Rows are points. Each table stands for the endless flat space through its points: a line for two points, a plane for three, and so on. Write the one point that lies in both, or say that there is none.
In the rows, 128 means zero.

First (2 x 4):
[[144 106 124 156]
 [143 109 118 162]]
Second:
[[151  91 133 147]
 [151 121 136 138]
 [131 101 120 166]]
They share: [145 103 130 150]

First, 3 rows:
[[ 99 108  96 122 160 147]
 [129 141 116 130 136 146]
 [119 138 111 127 135 142]]
Second:
[[129 130  92 129 152 146]
 [113 134 104 130 140 154]
 [111 138 109 128 157 160]
 [ 93 126 124 116 172 148]]
They share: [111 126 105 125 145 144]

First (4 x 6):
[[142 120 121 151 114 153]
 [134  84  85 127 106 121]
 [121 138 149 133 133 114]
 [120 129 129 136 127 143]]
Second, 2 rows:
[[140 124 111 134 111 141]
 [142 121 117 139 116 134]]
They share: no point

First:
[[122 104 143 171 165 105 156 171]
 [128 137 129 138 138 111 161 135]
 [126 107 134 168 159 122 146 157]
 [146 117 117 158 148  95 180 153]]
Second, 4 rows:
[[132 120 132 124 137 126 166 147]
 [129 104 121 129 146 124 158 154]
 [128 107 122 141 153 121 150 150]
 [109 132 149 133 130 120 162 154]]
They share: [120 126 138 149 148 118 149 145]

First:
[[111 115 128 146 153 168 122 111 153]
 [141 120 133 126 143 138  87 111 123]]
Second (5 x 9):
[[143 133 110 122 163 175 121  94 150]
 [133 121 132 132 139 149  95 108 130]
 [111  99 156 154 127 131  89 138 124]
 [161 148 131 104 169 157 100  94 156]
 [132 118 136 133 169 148 108 127 168]]
They share: no point

First (2 x 11):
[[121 120 103 104 152 120 103 143 115 138 116]
 [111 126  95  92 162 108 105 155 115 124 104]]
Second, 3 rows:
[[118 115 101  98 139 136 116 129 129 139 120]
 [138 132 125 107 156 135  87 128 118 139 128]
 [126 129 116  89 144 150 108 116 139 130 125]]
They share: [126 117 107 110 147 126 102 137 115 145 122]

First, 2 rows:
[[ 88  91 112 118 113 119 158  96 151 101 100 134]
 [ 94  97 111 121 110 124 153 100 148 104 102 137]]
Second (5 x 12):
[[ 89  99 101 131 107 143 145 104 150  95 108 139]
 [131 112 130 120  89 120 150  98 145 130 120 155]
 [ 83 107  87 123 125 127 133 134 122 100  97 151]
 [ 93 100 100 118 113 118 138 124 127 112 114 165]
 [ 68  84  85 125 117 133 130 123 130 101 115 164]]
They share: [106 109 109 127 104 134 143 108 142 110 106 143]

First (2 x 14):
[[123 154 106 140 120 146 123 125 149  97 153 104 146 111]
 [125 152 109 137 114 146 119 119 143 100 153 106 140 111]]
Second, 3 rows:
[[121 156 122 141  82 145  83 135 142 111 137  95 121 121]
 [113 159 122 127  79 152  82 136 137 110 144  91 117 121]
 [119 156 120 134  86 148  89 131 139 109 143  96 122 119]]
They share: [127 150 112 134 108 146 115 113 137 103 153 108 134 111]

First:
[[136 136 102 144 111 160 135 150 133  82 128 129 121 125 105 151 137 126]
 [142 159 119 137 138 154 138 148 143  97 139 138 102 106  97 144 131 109]
 [102 129 144  93 134 159 111 105 148 135 131 137 115  97 113 151  76 123]
 [121  98 101 133 110 173 108 116 134 140 148 104 128 149 120 177 114 142]
 [129 121 120 136 111 149 141 122 142 107 131 123 119 126 102 142 126 141]]
Second (6 x 18):
[[169 118 128  85 132 160  96 143 149  82 133 131 122 127  96 129 120 113]
 [125 112 115 170 103 180 132 150 140 122 149 120 130  84 106 163 156 140]
 [112 150  74 160 146 120 155 136 132 137 161 146  77 133  61 169  91 145]
 [154 144 118 100 146 126 141 132 164 109 181 110 101 135  83 143  85 145]
 [131 149 101 124 151 120 151 121 150 130 170 124  84 147  78 153  83 138]
 [126 130 114 152 124 157 130 114 132 137 129 128 107 130 105 159 132 131]]
They share: [134 128 119 136 127 155 132 123 144 126 146 120 110 126 103 152 124 130]

First:
[[141 158 133  97 111 111 110 113 173 114 130 110 110 157 101 144 160 165
  119 127]
 [132 157 114 113  96 108 106 114 132 139 132 124 101 129 119 105 155 138
  139 135]
 [111 148  83 102 111 141 115 118 143 144 125 125 105  97 116  79 140 115
  159 147]
 [138 170 137 108 106  96 111 109 152 126 116 117 112 161 109 137 167 147
  110 127]
 [138 163 127  88 109 114 104 125 174 121 145 101  94 151  88 140 168 168
  127 129]]
Second (5 x 20):
[[162 174 126 104  96 119  98 135 172 151  94  99 104 173 161 121 156 152
  159 112]
 [160 179 137 116 103 133 105 151 183 167  98 106  87 161 153 139 152 147
  162 133]
 [126 128 140  84 111  88 121 111 137 117 154 123 118 102  76 125 149 128
  114 136]
 [146 140 151  59 116  84 118 124 149 127 126 101 118 121 104 126 150 132
  123 105]
 [141 157 138 103 109 113 109 122 151 141 139 115  98 123 103 131 156 143
  134 133]]
They share: no point
